Each wall is flat, endless, passes through zero and stands at right angles to its row. A trip goes straight from one point to another. List the walls that it crosses, first one first.

Walls:
(1): |  16 |   3 | -24 |
(2): | -26 | -32 | -26 |
(3): |   6 | -28 |  10 |
(4): |  20 |  57 | -21 |
(5): |  -7 |  27 | -33 |
(6): |  27 |  35 | -28 |
(7): | -39 | -43 |  34 |
Trips:
| -34 |  51 | -19 | to | -81 | -15 |  80 | -> 1, 7, 6, 2, 4, 5, 3
|  35 |  12 | -55 | to |  16 |  12 | -38 | -> none
| -36 |   7 |   4 | to | 29 | 25 |  5 | -> 4, 2, 6, 7, 1
|  46 |  58 | -14 | to | -42 |   2 | -57 | -> 2
| 60 | 22 | 47 | to | -53 | -25 |  60 | -> 6, 7, 4, 2

Walls:
(1): |  23 | -43 |  23 |   7 |   0 | -11 |   6 |   3 |  20 | -21 | -36 |
(2): |  23 | -14 |  36 |  -3 | -10 |  81 |  13 |  10 |  12 | -67 |   5 |
(3): |   5 | -19 | -31 |  37 |  17 | -11 |  26 |   4 |  30 | -40 | -16 |
(4): |  11 | -26 | -40 |  48 | -37 |   9 |  -2 |  30 | -14 |  -8 |  -3 |
(5): | -29 |  -4 | -29 |   4 |  35 |  13 |  -9 |   9 |   4 |   2 | -24 |
(6): | -33 | -35 |  -1 |  -1 | -69 |  -2 |  34 |  -9 |   4 | -31 |  12 |
(7): |  18 |  33 |  40 |  -2 |  -1 |   0 | -11 |   2 |  52 |  13 | -12 |
Trips:
|  42 | -25 |  15 |  18 |  37 | -28 | -10 |  18 |  39 |  -3 |  -3 | to |  -7 | -21 | -20 |  51 | -29 |   8 |   9 |   1 | -41 |  12 |  18 | -> 4, 7, 6, 1
| -19 |  41 |  16 |  21 |  18 | -24 |  27 | -17 |  28 | -15 | -15 | to | -17 | -14 |   7 |  31 | -29 |  36 |  23 | -41 |  29 |  62 |   4 | -> 1, 6, 5, 3, 4
|  26 |   4 |  -4 | -10 | -10 |  33 |  43 |  34 |   6 | -27 | -21 | to |  13 | -25 | -36 | -45 | -20 | -38 |  33 | -37 | -50 |  27 |  -7 | -> 7, 2, 3, 1, 4
| -27 |   4 |   3 | -24 |  50 |  10 | -15 |  40 |   2 | -32 |   6 | to |  -1 | -24 | -18 | -34 |  -4 |  24 | -60 | -32 | -34 |   0 |  24 | -> 3
|   6 |  -2 |  -3 |  -3 |  30 |  29 |  47 |  11 |  29 | -63 |  -5 | to | -36 |   0 | -26 |  16 |  -7 |  31 |  32 | -27 |  -2 |  35 | -27 | -> 7, 4, 1, 2
| -25 | -13 | -49 | -95 |  59 |  12 | -11 | -42 | -42 |   1 |  27 | to | -68 |  10 | -50 |  34 |   1 |  26 |  -9 | -44 |  13 |  13 |  21 | -> 6, 3, 4

Walls:
(1): |  12 |  -5 |  18 |   4 | -31 |  -5 |  -7 | -28 |  -4 | -54 |  16 |  32 |  -6 |  16 |  25 |  40 | -36 |  -9 |  -4 |  13 |  30 |  11 |   1 |  10 | -12 |   8 | -25 | -32 |  23 | -28 |  10 |  21 |
(2): |   7 |  -3 | -24 |  81 |  13 |   1 |   7 |  13 |  -1 | -25 |   2 |  38 | -19 | -32 |   6 | -35 | -27 | -27 | -11 |  23 |   4 |  -1 | -10 |  -6 | -12 |  11 |   3 | -28 |   3 |   8 |  15 |   6 |
(3): |  17 |  58 | -15 |  23 | -13 | -24 | -19 |  34 |  15 |   6 |  18 | -12 |  -4 |  38 | -11 |  -6 |  11 |  11 |   2 |  -2 |  -4 | -21 |  12 | -29 | -30 | -19 |  22 | -11 |   8 |  -3 |  20 | -26 |
(4): |  17 | -12 |  24 | -20 | -26 |  31 |   7 |  19 | -30 |   5 | -27 | -14 |  19 | -13 |   1 |  -8 |  14 |   7 |  50 |  -3 | -27 |  17 | -11 | -50 |   5 |  24 |  28 |   4 | -43 |  11 |  65 |   9 |
(5): |   0 |  -1 |  11 |  16 |  -5 |  25 |  -7 |  -8 |  25 |   7 |  10 | -44 |   5 |  26 |  16 | -18 |  27 |  26 |  -3 | -14 |   2 | -56 | -39 |   8 |  19 |   7 |   1 |  12 |  -1 | -66 |   5 |  22 |
(6): |  -1 | -22 |   0 |  -1 |  11 |  24 |  10 |  41 |  28 |  -8 |  10 |  -5 |  12 |  24 | -33 | -26 |  18 | -13 |  24 |  25 | -19 |  42 |  -2 | -14 |  28 | -18 | -15 | -25 | -65 |  -8 |  67 | -20 |
(7): |  29 |   2 |  13 | -10 | -22 |  -5 |  72 | -24 | -13 |  38 |  -3 |   1 |  12 |   7 | -10 | -28 |   5 |   7 |  -9 |  10 | -33 | -53 |  -6 |  11 |  18 | -18 |  19 |  27 |  48 |  -1 |  -4 | -27 |
Trips:
|  47 | -14 |  26 | -49 |  18 |  24 |   2 | -25 |  -6 | -15 | -43 |   9 |  31 |  -7 |  16 |  18 |   0 |  39 |  18 |  -7 |   4 | -25 |  30 | -21 |  -7 | -35 | -45 | -37 | -17 | -37 |  22 |  -8 | to |  23 |  13 |  17 | -18 | -10 |   9 | -16 | -35 |  60 | -15 |   3 |  19 |  -9 | -12 |  43 | -22 |  34 |  25 |  -2 |  -4 |   7 |   0 |  16 |  41 |   1 |  37 |  21 |  28 | -34 |   3 |  38 |  47 | -> 7
|   8 | -20 |  22 |  11 |  11 |  -1 |  -2 | -16 |  -2 |  -8 |  17 |   8 |   6 |  -6 |  24 | -10 | -11 |  -2 |  21 |  -3 |  22 |   6 | -15 | -67 | -32 |  -8 |  29 | -23 |   3 |  -6 | -15 |  -8 | to |   9 |  30 |   0 |  20 |   5 |  26 |  11 | -15 | -13 |   3 |   5 | -14 | -63 |  62 |  -5 |  14 | -51 |  22 |  36 |  23 |  28 | -11 |  24 | -10 | -47 | -14 | -15 |   0 |  -4 |   8 |  75 | -13 | -> 6
| -10 |  26 |   0 |  26 | -65 |  11 | -11 |  -8 | -39 |  -7 |  -5 | -24 |  15 |   7 |  48 | -48 |  26 |  21 |  32 |   1 |  -5 | -23 | -20 |  -1 |   7 |   9 |  -4 |  -9 |   6 |  -5 |   4 | -20 | to |   3 | -20 |   7 |   0 | -13 | -29 |  28 |   4 | -29 | -56 |  26 |  24 |  22 |  44 |   4 | -57 |   6 |   3 |  24 |  41 | -23 |  -4 | -51 |  15 |  -1 |  16 |  -5 |  15 |  19 |  18 | -12 |   5 | -> 1, 6, 3
|   3 |  10 |  13 | -21 |  44 | -25 |  13 |  27 |  18 |  22 | -34 |  11 |  71 |  15 | -45 | -14 |  56 |  12 |  10 |  29 |  32 |  35 |   8 |  15 |  16 |  -4 |  18 | -31 |  19 |  13 | -23 |  -3 | to | -17 |   9 |  29 |  25 |   8 | -11 |  -7 |   5 |  37 | -10 |  29 |  -7 |   9 | -43 | -13 |   7 |  21 |  -5 | -11 | -10 | -46 | -30 | -18 |   0 | -42 | -32 | -45 |   0 |  19 | -11 |  68 | -28 | -> 5, 2
| -27 |  11 | -21 |  24 |  54 | -72 | -25 |  32 |   4 | -16 |   2 | -33 |  35 |  47 |   1 | -28 | -39 | -18 |  11 |  25 | -42 |   3 |  21 |  14 |  21 | -30 |  -8 |   9 |   7 |  47 |  13 |   8 | to |   5 |  20 |  -6 |  20 |  -1 | -47 |  26 |  -9 |  -2 |  46 | -32 |  15 |  34 | -44 |  -2 |   0 | -33 | -38 |  19 |  31 |   1 |  46 | -13 | -36 | -24 |  10 |  -9 |  29 |  -1 |  -3 |  -8 | -24 | -> 7, 4, 6, 3
| -26 |  34 | -19 |  -1 |  21 |  10 | -14 | -29 | -21 |  35 |  28 | -39 | -22 |   5 |  -1 |   2 |  16 |  59 | -66 | -48 |  22 | -29 | -24 |  14 |  22 | -18 |  32 | -26 | -25 |  14 |  44 |   3 | to |  20 |  12 |  12 |   8 | -10 |  -5 | -20 |  -9 |  44 | -16 |  31 |  27 | -11 |  41 | -54 |  16 | -17 |  15 |  28 |  -1 | -43 |  14 | -18 |  36 | -32 | -11 | -36 |   7 |   7 | -43 | -12 |   7 | -> 7, 6, 1
|  17 | -28 |   7 |  37 | -12 |  32 |  13 | -19 | -24 | -14 |  23 |  21 |  -8 |  25 |   8 |   6 |   7 |  14 | -36 | -45 |  15 |  -3 |  -3 |   1 | -13 |  15 |   1 |  -2 |  -7 | -43 |   0 |  -3 | to |   0 |  22 | -10 | -11 |  39 | -18 |   5 |  22 | -29 |  -5 | -50 |  -5 | -18 |  24 | -39 |   1 |  11 |  19 | -29 |  15 |  11 | -29 | -20 |  21 | -17 | -17 | -51 |  13 |  32 |   4 |   5 |  -9 | -> 3, 2, 1
